Each row is a point. Any point is a mix of the corners, with weights that add up to 1. It lies inside the corners' shape when no weight is negative. Is each point inside? If not, which corners have a negative weight?

Corners:
(1): [-3.4  3.8 -4.5]
(2): [-6.5  0.8  5.2]
(3): [ 0.1 -2.8 -1.3]
(4): [ 7.6  8.1 -1.3]
Points:
[-2.7  3.3 -0.8] -> inside
[-4.9  0.7  3.6] -> inside
[ 4.6  6.6 -1.7] -> inside
[ 6.2  7.2 -1.1] -> inside
[ 5.6  6.5 -1.2] -> inside
[ 0.2 -1.7 -1.2] -> inside

Corners:
(1): [-4.9 -1.1 -0.8  4.4  1.9  9.4 -3.8  2.7]
(2): [ 2.0  1.6  2.5 -2.4  4.8  5.4 -5.1  2.5]
(3): [-5.7  0.9 -0.1  3.2  7.5  1.4 -2.9  2.9]
(4): [-1.1  3.4 -2.0  4.5 -6.2 -8.5  2.3 -2.4]
(5): [ 0.3  1.9 -0.7  2.3 -3.3 -5.3  9.3 -7.3]
(6): [-8.5 -1.6  4.8 -0.5  1.9  5.0 -5.8 -0.2]
(7): [ -0.4  -1.0  -7.8   2.1  -1.8  -4.4  -1.4 -10.7]
(8): [-4.6  8.0 -0.9 -1.0  2.3  4.0 -1.5 -0.9]
(9): [  3.8   8.6   2.9   5.9   2.8  -1.2   0.6 -10.7]
Points:
[-1.8  3.2  1.6  2.3  0.8  1.0  2.1 -1.0] -> outside (7)
[ -6.6  -6.8  -1.1  -0.2   4.2   6.9 -11.6   9.6] -> outside (5, 8, 9)
[-1.4  3.8  0.8  4.0  2.7  2.7 -3.4 -2.9] -> outside (5)
[-1.5  3.5  0.0  1.9  3.4  3.1 -2.0 -3.6] -> outside (4)
[-3.4 -0.2 -0.3  3.3  2.0  3.7 -2.3 -0.2] -> outside (8)

Corners:
(1): [-0.1 -8.0 -7.6  0.6 -0.8 -3.0 -4.3 -0.2 10.2  1.4 -2.6 -0.6  1.3 -7.3]
(2): [ 0.9  2.1 -7.4  5.6 -4.2  4.1 -2.6 -4.9  5.5 -1.9  0.5  1.0  2.4 -6.2]
(3): [-7.6  3.2 -3.8 -1.9 -4.1  4.8  2.8  0.3  5.3 -0.6  5.6 -3.4 -4.4 -5.8]
(4): [ -4.2  -4.0   4.0   6.5  -2.9  -5.3  -0.2   0.1   4.8 -11.7   2.3   8.5
  -6.7   4.0]
(5): [ 0.3 -0.7 -6.3  3.5 -2.8 -5.7  5.7  4.8 -6.6  6.2 -1.1  1.4  3.4 -0.1]
(6): [  2.2  -8.8  -7.3  -1.5   4.5  -0.8 -11.2   6.5   2.7  -6.0  -5.0  -0.4
  -5.2   2.6]
(7): [ 5.3 -2.9 -3.8  8.0 -2.4 -2.9 -7.9  2.0  3.6 -3.6  6.2 -6.1  1.0 -6.9]
(8): [  0.0 -11.1   4.7  -0.5  -9.9   1.4  -1.6  -1.1  -4.4  -3.8  -9.9  -1.3
   7.5   2.1]
(9): [-1.5  4.0  3.2 -7.8 -0.3 -0.4 -2.8 -4.4  1.4  5.7 -0.9  0.1 -7.2  5.5]
(10): [ -1.9   1.4  -2.1   4.2   5.2   1.8 -10.0   7.8   3.0  -1.4   2.9   6.6
   5.7  -7.2]
(11): [ 5.0 -6.0 -1.6 -2.3  0.8  2.7  0.1  4.5  2.4 -4.3  4.6 10.3  3.8 -6.4]
(12): [ 0.4  3.7 -0.1 -5.8  5.1 -3.0 -6.8 -5.0 -6.7  1.4 -0.7 -2.6 -0.2 -2.5]
(13): [  2.1   1.4   5.9  -8.5   2.7   1.0   6.4   3.6  -2.5   1.3 -10.1  -2.9
 -11.3  -3.7]
(14): [-0.7 -4.6  7.2 -4.2  7.0  1.7  2.6 -2.5 -0.8 -2.9 -4.4 -0.4 -7.0  9.5]
(15): [-4.0 -6.5  4.8  7.7 -2.4  2.5 -7.5 -2.0 -9.1 -3.8  3.3  2.6 -4.1 -0.4]
Points:
[ 0.9 -3.5  0.4  1.4 -0.1 -1.5 -3.2  0.4  0.0 -2.7 -1.8  2.9 -0.8  0.3] -> outside (3)
[-0.2 -1.6 -0.8 -1.0  0.6 -0.4 -1.7  1.5  1.7 -1.4 -1.8  1.0 -0.6 -1.6] -> outside (15)
[ 1.2 -2.4 -2.2 -0.9  0.7  0.5 -3.9  1.4 -0.5  0.1 -2.0 -1.5  0.0 -2.6] -> outside (4)
[-1.1 -0.5 -0.1  0.2 -0.3 -1.3 -2.5 -0.7 -1.3 -0.3 -2.3 -2.0 -2.5 -0.7] -> outside (11)
[-0.4 -0.1 -0.2  0.9 -1.6 -0.1 -3.0 -0.3  0.2 -0.2  1.1  1.2  0.8 -4.0] -> outside (6, 14)

Corners:
(1): [-11.1  -2.1   1.1  -4.2  -1.5  -2.7   7.6 -11.7  -8.7  -2.5  -1.5  -4.9
   1.1   3.6   1.8   3.3  -6.1  -4.0  -6.5  -0.9]
(2): [-9.7 -5.8  0.0 -4.4  7.4 -4.4  9.5 -5.1 -4.7  2.9  2.6 -7.7 -0.9 -1.4
  4.1  3.0  1.5  0.9 -0.2  0.9]
(3): [ 2.0  3.1 -8.8  2.2  4.8  0.5 -0.9 -3.1  5.7 -2.3  2.3  6.9  0.4 -6.2
 -0.9  5.2 -4.5 -2.0 -3.1 -3.4]
(4): [ 2.4  4.2  0.4 -1.6 -2.1 -1.4 -7.9 11.2  1.7  2.6 -0.2 -5.6  4.8 -0.6
  8.3  6.0 -2.4  8.1  3.5  7.6]
(5): [-2.4 -0.5 -9.4  5.8 -1.9  1.5 -1.5 -3.9 -2.4  3.7 -1.9  5.4 -5.1  0.4
  1.2  7.1 -4.0 -0.7  5.9 -3.1]
(6): [-11.9  -6.2   3.0  -1.9  -0.2  -6.9   8.7  -8.1   6.2  -0.3  -1.4  -7.5
  -1.3   5.6   3.1   6.1  -0.7  -2.9  -1.1   2.0]
(7): [ 6.1  0.7 -3.0 -3.8 -5.1  5.2 -6.1  1.1  1.4  0.8  4.8 -4.6 -1.5 -8.3
 -0.1  2.4  0.1  0.8  2.8  6.6]
(8): [-16.4  -1.0   2.9  -1.0  -2.8 -10.3  11.1  -9.4  -5.0  -0.6  -4.8  -6.6
  -3.1  -0.7  -0.1  -4.9   2.3   4.0  -6.6   0.6]
(9): [10.6  0.7  0.6 -3.7 -4.6  3.7 -4.3  4.8  2.2 -3.3  2.7 -7.1 -1.1 -0.5
  9.5  3.4  5.3  3.0  0.5 -0.2]
(10): [ -6.2  -4.6   1.1  -0.1   4.1  -1.9  11.3  -9.1  -3.0  -3.6 -10.0  -8.2
   1.4  -5.1   3.0  -0.7  -2.7  -1.0  -1.1   3.9]
(11): [  4.8   2.2   0.3  -6.5   0.3  -0.7 -11.8   7.4   0.5   2.0  -0.9   0.6
  -3.0   4.7   7.6   2.1   2.2  -0.3   2.6   7.8]
(12): [-9.7  1.3  4.4  3.3  2.3 -2.6 11.2 -7.2 -4.2 -4.4 -2.8 -3.1  5.0  1.0
  0.5  1.2  5.9 -1.8 -0.5  6.0]
(13): [ 7.3  0.1  0.0  1.1 -0.7 -3.4 -9.5  2.9 -0.8  3.4 -3.6 -8.3  2.9 -0.2
  1.0  7.5  3.5  1.0  1.0  1.5]
(14): [ 4.8 -3.9 -1.4  4.9 -0.7  4.9 -3.5  7.3  2.0  5.2  4.1 -3.7 -1.1  1.5
  1.6  0.1 -2.5 -4.0 -2.3  4.6]
(15): [ 5.4 -1.0 -4.3  3.8  0.9 -2.0 -2.5 -9.1  1.8  6.1  5.4  6.8 -0.1  0.7
  4.8  2.1 -6.0 -0.1  1.6 -1.1]
(16): [ 9.4  2.0 -1.4 -0.8  0.8 -2.8 -0.9  5.0 -2.1 -3.0  5.6 -4.6 -3.7  1.3
 -0.2  4.7 -2.8  3.3  4.0  4.8]
(17): [  2.2   0.3  -5.3   1.0   1.9   1.5 -10.1  -5.6   4.3  -2.2   3.6   3.0
   0.9  -0.5   0.0  -0.7  -8.9   0.7   5.4  -7.5]
(18): [ 2.4 -4.0  3.5  0.2 -1.2 -2.9 -0.4 -2.2  0.9  1.0  1.6  8.0  0.8 -6.4
 -1.1  4.4 -7.0  1.2  3.2 -7.2]
(19): [ 2.1  5.6 -7.8 -3.3 -1.6 -2.7  4.3 -1.7  1.9  5.0  1.7  2.4  2.9 -1.2
 -0.6  1.8 -5.9 -5.1  4.5 -6.5]
(20): [ 7.7 -5.7 -6.6 -6.3 -2.7  0.6 -3.8  5.1  2.6  3.2  0.6 -0.8  5.9  3.9
 -1.4  3.7 -0.5  5.8 -1.0  2.9]
(21): [ 2.5  4.7 -2.4 -0.5  4.3  7.4 -1.6 -5.0  3.5  4.9  2.6  7.4 -4.9 -0.3
 -1.8  4.9 -5.1  2.5  3.1 -6.4]
Points:
[-0.6 -1.4 -1.6 -3.9 -1.0 -3.7  0.7 -2.8 -0.8 -0.4  0.5 -2.1  0.2 -0.8
  3.4  1.6 -4.7  2.6  3.4 -0.6] -> outside (3, 12, 13, 14, 21)
[ 2.3 -0.2 -2.1 -1.7 -0.8 -0.1 -1.9 -0.6  0.7  1.1  1.5 -1.4 -0.3 -0.9
  1.9  2.8 -1.1  0.9  1.0  2.0] -> inside
[ 1.4  0.1 -3.6 -0.5 -0.5  1.2 -2.8 -1.9  2.8  2.4  3.7  3.9  0.8 -0.3
  2.5  4.2 -4.0 -0.4  1.6 -1.9] -> outside (8, 10, 13, 16)
[-2.3  0.3 -1.5 -1.5  0.8 -2.7  1.3 -4.0 -0.6  0.3 -1.2 -0.3 -0.3  0.5
  2.8  3.8 -1.8  1.1  1.4 -0.6] -> outside (7, 14)

Corners:
(1): [-5.6  7.8 -6.2 -1.2 -3.7  4.2 -5.9 -3.2  4.8  3.0  2.8 -5.1 -6.9 -7.2
 -6.0  3.1 -0.3  0.2 -2.3 -0.3]
(2): [  6.6  -4.2  -8.4   2.2  -7.9 -10.8   1.3   0.1   0.5   6.5 -10.8   0.4
 -13.9  -2.6   9.7  -2.1   5.9  -2.2   1.9   6.9]
(3): [ 5.1 -1.7 -2.3  3.1  5.5 -0.8  3.6  1.4 -4.7  2.1  4.6  7.4  3.4  2.1
  4.3 -7.4 -3.0  6.2  2.9  0.0]
(4): [ -1.7  -1.7   5.0   1.3   1.8   7.8   4.8 -13.8  -2.0   1.8   8.5   2.5
  -5.2   4.9  -9.0  -3.4   0.2  -2.0   8.8 -11.1]
(5): [ -2.6  -6.1   2.3   0.9   1.0   3.4  -0.5   0.4  -6.8   0.2   2.3  -5.5
  -2.2 -10.4   3.1   3.9  -5.7  -7.1   9.7   7.0]
(6): [  1.0  -7.5   0.0  -1.0   5.3   1.4   3.0  -2.7 -12.2   7.2   4.3   1.6
  -5.6  -6.9  -2.7  -2.0   2.6   3.9  -4.7  -2.3]
(7): [  0.5  -3.7   4.3  -1.7  -6.3   6.2  -6.5  -6.5  -0.1   4.9 -10.8  -5.5
  11.5   2.2  -7.4   7.8  -5.8   0.9   3.1  -7.5]
(8): [-9.6  2.4  2.6 -6.6  2.5 -1.2 -5.9  4.8  2.8  3.0 12.6  5.4 -3.9  2.4
 -5.7 -4.8  1.4 -2.4  3.3 -0.4]
(9): [-5.0 -7.3 -4.3  5.6  2.6 -4.0  0.3 -0.3 -2.6 -5.6 -1.3  2.4 11.1  0.5
 -2.0  4.9 -5.2  2.8 -2.9 -0.6]
(10): [  0.6   0.3  -2.2   4.6   2.1 -12.7   7.0   6.3  -1.3   3.6  -3.7   2.6
   2.2  -3.8   6.1  -0.9   3.5   3.4  -1.8   6.4]
(11): [ -7.1   0.4  -0.5   9.1   7.8  -1.2  -0.3   7.8   0.0   2.2  -1.3  -2.4
   5.7  -4.4  -9.8   5.6   2.4  -0.9 -11.4  -8.9]
(12): [ 5.5 -6.6 -3.6 -0.8 -0.2 -2.0 -2.3 -3.2 -2.4 -5.9 -2.1  0.4 -7.0 -4.4
  0.5  0.9  0.6  0.6 -2.6  7.1]
(13): [-1.3  2.0 -1.2  5.8  3.0 -2.2  1.7  9.1 -0.3 -9.1  2.3  4.0  7.0  4.9
 -0.9  0.1 -0.2  6.0 -1.7 -2.3]
(14): [ -5.6   7.6   1.2  -7.7   2.8   3.3   0.4  -5.2   4.3   5.6  -1.2  -0.1
 -11.5  -4.3   8.6  -1.9  -0.5   1.9   8.4   0.7]
(15): [-0.1  4.5  1.8  2.6 -3.1  2.3 -5.9 -4.2  2.8 -6.4  6.1 -1.1 -0.9  4.7
  2.7  6.8  4.1 -1.7  0.3  2.7]
(16): [ 0.6  6.4 -1.5 -3.0  1.8 -4.9 -2.7 -3.4 -2.1  5.1 -3.4  0.6 -8.1  2.4
 -0.1 -1.5  0.8 -0.2 -6.1 -3.8]
(17): [ 0.4 -8.9 -0.5  2.7  3.3  3.2 -2.0  0.8 -7.6 -6.0 -7.0 -5.3 -0.6  1.2
  4.8  0.4 -5.2 -1.8 -1.7 10.4]
(18): [  0.5  -0.1   3.5   3.1 -10.5   6.6  -4.3  -5.0  -0.2   2.0  -3.7   0.2
   2.3  -4.5   0.0   1.4  -6.6  -0.7   3.5   4.2]
(19): [ 4.7  0.0  0.3  5.9  7.7  4.2  3.9  2.1  2.1 -2.7 -0.5  5.1  7.4  9.5
  1.4  8.1 -6.7  9.6 -2.1  7.5]
(20): [ -1.4   4.1  -1.8  -3.9 -10.7  11.5   0.9  -4.2   4.2  -0.3   2.9   1.8
  -1.0   5.2   1.7  -1.8   0.6  -6.3  10.5   3.5]
(21): [ -1.4  -3.7   2.5   2.8  -1.2 -10.4   5.3  -0.6   0.2   2.8  -5.8  -1.2
   4.8  -1.7   0.8  -0.1  -5.3   1.8  -5.7  -2.8]
Points:
[-0.9 -0.2 -0.6  1.3  0.4  1.0 -0.5  0.1 -1.2  0.8 -0.6  0.6  0.1  0.4
  0.6  0.5 -1.0  1.1  1.5  0.5] -> outside (12, 21)
[-2.3  1.8 -0.2  1.5 -0.1  2.0  0.1 -1.2  1.1  1.8  3.4  2.0 -0.1 -0.2
 -0.6  1.3  0.3  1.3  3.4 -0.3] -> outside (12, 16, 17, 21)
[-2.2  2.7  0.4 -0.5  1.1  0.4  0.8 -1.6  1.0  2.7  1.0  2.8  1.3  1.0
 -2.3 -0.9 -1.5  3.2 -0.1 -3.6] -> outside (2, 5, 15, 17)
[-0.1 -3.1  1.5  3.8  3.2 -1.1  0.3  0.4 -3.2 -1.1  0.6  1.2  3.7  0.5
 -1.6  1.8 -2.0  1.8 -1.4 -0.1] -> outside (1, 2, 14, 20)
[ 0.8  1.0 -0.3  1.4  0.0  0.6  1.0 -1.5 -0.6  2.7 -0.7  0.5 -1.6 -1.8
  0.0  1.1  0.0  1.4  0.2 -0.6] -> outside (8, 9, 17)
[-0.7 -4.5  1.1  3.4  4.2  0.7  3.8  2.1 -2.6 -2.3  0.4  3.7  4.0  1.8
  0.4 -1.2 -3.4  3.1 -0.5  3.6] -> outside (1, 2, 5, 7, 15, 16)
[ 0.4 -1.1  1.4  2.1 -0.3  5.1 -1.1 -3.4 -2.1 -0.2 -1.0 -0.2  1.6  2.4
  0.2  1.9 -2.1  0.4  3.3 -1.0] -> outside (1, 8, 10, 12, 21)
[-4.8  1.9  0.9  1.8  7.1 -2.6  1.0  0.9 -0.7 -1.7  7.7  2.0 -1.8 -1.9
 -3.7  2.0  1.6  2.9 -3.8 -3.2] -> outside (2, 3, 7, 17, 18, 20)
[ 1.2 -2.8  0.1  5.5  1.2  0.0  0.7 -0.3 -2.3 -4.3 -3.4  0.6  7.2  4.6
 -0.6  2.4 -2.9  2.0 -3.2  0.3] -> outside (1, 2, 5, 6, 8, 14)

Corners:
(1): [ 2.2  0.5 -1.0  2.5 -3.3 -0.7  1.4 10.0  3.6 -6.4  2.5 -4.7  0.2  1.3
 -3.9  6.1  5.0  2.2 -7.5 -5.4]
(2): [ 1.4 -0.2  5.9  1.6  1.1  4.7  3.3 -2.3 -3.5  4.4 -5.8  2.1 11.4  2.2
  5.9 -1.9  3.1 -4.9  2.0 -4.8]
(3): [-5.6  1.9 -1.0 -6.7 -3.8 -2.4 -4.3 11.6  1.9 -1.3  4.4 -3.5 -3.1 -3.2
 -0.1  4.5  7.8 -2.1 -2.7 -7.2]
(4): [  5.1   0.8   4.4  -2.8  -2.8 -10.6   1.5   1.2  -1.0  -6.1   6.7 -10.2
  -1.8   1.2  -5.8  -7.4  12.1   4.6  -2.7   5.7]
(5): [-2.7 -1.6  6.4  2.2  8.4  6.8 -3.3 -6.5 -7.3  3.2 -3.2  8.8  7.7  2.6
  4.3 -4.1 -1.0 -8.3 -4.9  0.9]
(6): [ 1.8 -1.4 -7.2 -3.6 -0.7 -5.6 -2.2 -0.8  1.0 -3.4  6.7 -6.9  6.7 -5.6
 -7.2 -2.0  4.2 -1.6 -2.8 -1.3]
(7): [  1.5   6.3   1.6   0.6   4.7   0.5  -4.5   1.2   6.2   3.1   2.0   8.4
   0.6   3.3   4.1   1.1   1.0   2.2  -0.8 -10.8]
(8): [  6.6  -1.7   0.0  -2.2  -5.7  -5.3   5.8  -2.3   1.7  -1.1   5.8  -3.8
  -3.5  -8.8   0.6  -6.2   9.6   4.8 -10.0   0.4]
(9): [  2.3   2.2   7.0  -1.8  -0.7   0.6   9.2  -9.9  -0.4  -5.6  -4.1  -1.3
   6.2  -3.2   1.9  -1.6  -6.6 -11.1   3.6   6.5]
(10): [-2.8 -1.8 -2.6  1.3  4.6  0.5 12.2 -0.5 -1.0 -8.1  1.4 -6.4  2.9 -5.2
  0.9  1.3  0.2 -2.7  7.4  0.5]
(11): [-1.9  2.7  1.0  1.8 -7.3 -0.1 -0.2 -6.0  5.5 -7.8  6.2 -7.7  1.7 -5.5
  1.3 -1.4  8.8  6.9 -3.6  4.3]
(12): [ 2.4  1.2 -0.3  7.4  1.0  0.2  2.5 -5.5 -5.6 -3.9 -4.5 -3.0  1.8 -3.9
  5.9 -8.6 -8.7 -9.9  5.8  4.4]
(13): [ -2.5  -3.1  -0.2  -4.9  -1.3   4.7   0.8   0.3   2.2   0.4   1.8   6.3
   2.9   9.2  -0.1  -7.3   0.5  -1.4  -1.9 -10.7]
(14): [  5.0  -3.9  -1.8  -3.0  -5.7  -6.5  -0.8   3.6   2.8 -12.6  -1.3  -2.3
   0.0  -6.1  -3.4  -2.5   8.1   5.0  -0.7   6.1]
(15): [  0.3  -1.5   4.1  -1.2   1.8  -1.0   2.2 -14.7  -7.8  -4.0  -8.8  -1.1
   8.2   1.6   9.7  -3.2  -7.0  -5.5   1.1  -0.6]
(16): [-1.3  2.1 -0.6 -1.2 -4.8 -0.4  0.5 -2.0 -8.6  3.3  0.1  6.3  1.1  3.5
 -7.4  1.6  2.2 -2.2  0.3 -9.6]
(17): [-7.1  2.7  4.0  3.0 -0.5 -0.9  0.3 -4.5  2.0  4.3 -9.2  4.1  7.4  2.3
  3.5 -8.7 -1.0 -2.8 -3.9 -0.6]
(18): [ 1.0 -0.9 -5.6 -1.2 -3.8 -3.2  1.6  5.8  0.7  2.9  3.1  3.6  2.8 10.5
  2.3  5.2  2.5 -4.3  1.9 -2.9]
(19): [ 6.0 -3.4  3.6 -2.3 -5.4  0.7 -1.0 -0.5  5.6  1.6  0.1 -7.4 -3.5 -2.4
 -6.3 -5.0  8.3  7.1 -5.3  3.7]
(20): [-1.3  3.3 -7.2 -6.5 -0.6 -0.6  2.4  6.2  0.2 -1.2  0.3 -4.9 -3.3  2.9
 -4.1  4.3  7.0  4.6 -6.5 -1.1]
(21): [-1.4  3.7  1.6 -5.3 -4.7  0.3 -1.8  9.8 -3.9  2.4  7.5  2.2  5.0  1.4
 -1.8 -0.7 -0.2  6.9 -5.6 -5.6]
Points:
[ 0.5  0.1  0.7 -1.2 -2.3 -1.4  1.3  0.1  0.4 -2.2  1.5 -1.7  2.8 -0.8
  0.2 -2.5  2.7 -0.4 -1.0 -2.3] -> outside (5, 20)
[ 1.7  0.3  1.4 -2.5 -0.5  0.9  1.1 -2.4 -1.1  1.9 -2.4  5.1  5.4  3.0
 -0.1 -1.1 -0.3 -2.0 -3.1 -4.3] -> outside (3, 4, 10, 11, 12)
[-0.8  0.5  0.4 -2.3 -0.6 -0.4  0.4 -0.3 -0.3  0.2  1.9 -0.9  3.8  0.6
  0.9 -3.2  1.6 -0.9 -2.2 -1.9] -> outside (1, 14, 16)
[ 0.2  1.0  0.2 -1.6 -2.5 -0.9  0.8  1.8 -1.6 -0.5  1.9  0.1  3.1  1.1
 -1.5 -0.4  2.3  0.1 -2.1 -3.1] -> inside
[ 0.1  0.5  0.9 -1.0 -0.8  0.0  1.3 -0.7 -0.8 -0.4  0.8 -1.0  3.1  0.4
 -0.4 -1.8  2.1 -1.6 -1.9 -2.4] -> outside (14)
[-0.2  0.2  0.9 -1.6 -0.7 -0.3  0.8 -1.1 -1.2 -1.7 -0.1 -0.9  2.9 -0.1
  0.2 -2.3  1.8 -0.7 -2.2 -2.0] -> outside (18)
